Each row of a before or after table is a point. One or more steps were done to the points. Then noise was added and the rows were shuffled. The steps act on columns, c1 being the first. Name the steps. A step turns or swaps two columns, mirrors them in a line or flattens them onto one, adds a multiple of one to another, or multiplies or shifts one. Angles are multiples of 10 degrees, from the lower column toward the higher: turns from -170 to 170, lines from 10 to 170 but not 90. Use the fewest steps. Two steps may share a column if one is a turn and the other turns, adds or multiplies; they go together, in the order done. Otherwise the lowest column goes first.

Before (10 x 2):
[[ 18 -41]
 [ -7 -26]
 [ -8  -1]
 [ 24 -16]
 [ 25  22]
 [ 17 -42]
 [-40 -37]
 [-24 -49]
 [-20  53]
 [  1 -36]]
After (10 x 2):
[[-36   0]
 [-37 -40]
 [  0 -10]
 [-40  20]
 [-26  -5]
 [ 53 -20]
 [ 21  23]
 [-17  26]
 [-49 -24]
 [-42  15]]
Steps: swap c1 and c2

Before (9 x 4):
[[-25  41  49 -22]
 [  9  46 -35  12]
 [  7 -47  23  50]
 [-15   4   2 -31]
 [  8  -7 -22   1]
 [-13 -38  16 -19]
 [-32 -21 -15  13]
 [-19   8  39  -5]
 [ -7  29   4 -21]]
After:
[[-14 -60  20 -10]
 [  3  16  57  22]
 [ -6 -40  -3   9]
 [ -7  -4   2 -22]
 [ -4  -2 -42  -8]
 [-15  19 -17  25]
 [ -4 -12  21  -8]
 [  6  23   1  13]
 [  5  -4 -53  61]]
Steps: multiply c1 by 0.4; turn c2 and c3 by 110 degrees; shift c4 by 10

Before:
[[-52  31  32  -5   2  -5   8 -18]
 [-10  13  19   1  35 -18  60  27]
 [-16  -8 -13 -11  22   9   3   8]
 [ 10  22  16  18  -1   2  -3  22]
 [ 32 -18 -20 -11 -20 -30  33  -9]
 [ 14  -8  15 -25  11   8   5  -6]
 [  1 -15  19 -54  -2  -1  11  41]
 [  4  14 -23 -38   9 -18   0  11]
 [-28  -9  12   3  31  -3 -25  29]
 [ -1  24 -10 -22 -17  27  19 -21]]
After (10 x 8):
[[-52  -6 -30  10   3  -5  29 -18]
 [-10 -61 -18   1  36 -19  13  27]
 [  3   0  29  34   7 -15  15  11]
 [-17  -4  15  11  23   8  -7   8]
 [-27  27 -12  -1  30  -3  -9  27]
 [  0  -9  -9  56  -2   0 -15  41]
 [ 31 -34  23   7 -21 -32 -18 -10]
 [ 13  -5  -9  26  12  10  -8  -7]
 [  9   3 -19 -15  -2   0  21  21]
 [  0 -19  14  19 -17  27  23 -20]]
Steps: turn c2 and c7 by 90 degrees; turn c3 and c4 by 170 degrees

Before (13 x 9):
[[  4 -60  -1   5  32   9 -23  21   8]
 [  2  11  18 -22  25   5  -4  -4  23]
 [ -4  13  41 -19  25  14 -33 -16  29]
 [ -6 -12  -7 -17 -29  12 -20 -30  20]
 [-25  47   1  20  14 -37 -20   4 -11]
 [ 26 -30 -25  -8   4   4  -1   0  -6]
 [  3 -39  11   2 -41  40  -6 -20 -30]
 [ 23 -31 -17  46 -44  59 -39  -1  20]
 [ 19 -37 -10  27   8  17  16  31 -19]
 [ 11 -21   3  23 -10 -12  11 -17  32]
 [-16 -32  -9  -3 -19  33  -2 -14  35]
 [-12  14  19 -31 -20 -26 -15  15   1]
 [ -5  -7   6   2  22  13   6   5  22]]
After, 13 rows:
[[ -5  -7  10   2 -21  25   6   5  -8]
 [-16 -34  -5  -3  21  47  -2 -14  -6]
 [ 27 -29  22  -9  14   0  -2   0   7]
 [ 10 -21  -9  23   6  12  12 -17 -32]
 [-12  13 -27 -32   2 -19 -15  15 -17]
 [  4 -60  20   6 -25  12 -22  21  -1]
 [ 24 -31 -15  46  44  59 -38   0  23]
 [ -6 -12 -13 -17  26  23 -19 -30  -8]
 [ 19 -36  13  26   0   0  16  30  25]
 [  2  11   2 -22 -31  19  -5  -3 -14]
 [  2 -38 -35   2  24  12  -5 -20  50]
 [-26  47   8  19 -12 -36 -20   5 -16]
 [ -5  14 -16 -18 -46  29 -34 -16 -14]]
Steps: turn c3 and c5 by -140 degrees; mirror c6 and c9 in the line at 20 degrees

Before, 8 rows:
[[ 48 -18  13   2  48  -4  -2 -36  24  11 -43  22]
 [-30 -34   4   1  12 -54  55  -5  -7   0 -53 -17]
 [-30  35  16  22 -37 -20  19 -19 -11  39 -42 -53]
 [-14 -26  -1  59 -34 -19 -11 -18 -12 -34 -23   7]
 [ 37  16   8  12  36 -47  32  52 -17   2   5 -15]
 [ 39  -3  -1  34   1  20  -9   3   7  22  24  36]
 [-15 -25  50  -5  16  24  16 -16  49  15 -27 -32]
 [ 34  22   9  -7 -35  -4   1  32  44  49  10 -16]]
After, 8 rows:
[[ -7  28  -9  59  25 -20   3  13 -12 -35  31  13]
 [-21 -36  26  12 -33  26 -20 -30 -18 -39 -17 -44]
 [-10 -37  -3  -8  37  45  -9 -27  41  21   2 -25]
 [ 46  -9   9  22  20  43 -21 -45 -11   0  53  37]
 [  2  45  52   1 -29  26 -24 -15  -7 -44  46  11]
 [-50 -16  -6   1 -60  12 -13  34  23   1  24  26]
 [ -4  29  -1  -4 -25   2 -53 -26  49  29  18  25]
 [-32 -21  -8  36   5  11   7  32   8  26 -25 -13]]
Steps: turn c1 and c2 by -140 degrees; turn c3 and c7 by -110 degrees; turn c5 and c11 by -160 degrees; mirror c6 and c10 in the line at 60 degrees; turn c8 and c12 by -110 degrees

Before, 9 rows:
[[ -3  -7  24  -4 -14 -30  34  39  -4   4 -20  47   0  30  18 -24 -31  30]
 [-17  10  18  -7   7  -1  14  31 -31  17 -11  -1 -12 -21 -26  -9 -25  31]
 [-33  21 -17  57  12  46 -17 -37  23 -19  38 -24   3 -28  39  27  18  -3]
 [ 18  20 -22  30 -20  25  -3 -21  31  -1 -23  45 -29  35  -3   3   9  -4]
 [-51  27  19   8  29  -2  -2  18   2   6  17  23  23 -41 -26 -12  10  10]
 [-27   5  36 -23  20 -27  10  13  13 -10 -17  17  -8 -17 -18 -17 -35  51]
 [ -7   7 -17   4 -42  -4  -4  -7  24  -1 -16  12   3   8  -7  14 -21 -18]
 [-29  26   8  39  56  28 -23 -28  -3 -33  16 -21  15 -15  22  16   7 -34]
 [-37  -6  21  -6 -13 -49  37  32  -8   3  -7  33 -40  24 -28   8 -39  26]]
After (9 x 18):
[[ 38  28  20   5 -42   0  -3  20   5 -40  19  24  -8 -38 -27 -11  11   8]
 [ 59  28   3  41 -18  27 -26 -24  -8  21  17 -20 -22 -18  24  17   6 -38]
 [ 15  20 -17  53 -29  43 -18 -36  24  39  37 -26 -13 -31  41  26  20  -3]
 [  6  10  19  -6 -17   5  11  34 -30 -39 -12   4  24 -20 -21 -10 -24  31]
 [-19  17 -31  28  17  25  -7 -23  29  42 -22  45  12  35  -2   1   8  -3]
 [ -7  -7  20  -3 -39 -52  33  33  -7 -21  -7  36  50  24 -31   3 -39  26]
 [ 22   6  39 -24 -27 -28  12  10  13 -42 -20  17  26 -19 -21 -19 -33  54]
 [-37   5 -12   3 -12  -4  -4  -6  20  22 -15   9 -11   4  -8   9 -17 -20]
 [-16  -8  23  -5  -4 -32  36  37  -5 -39 -24  48  13  29  14 -23 -29  30]]
Steps: mirror c1 and c5 in the line at 50 degrees; add 1.5 times c3 to c10; turn c10 and c13 by 160 degrees
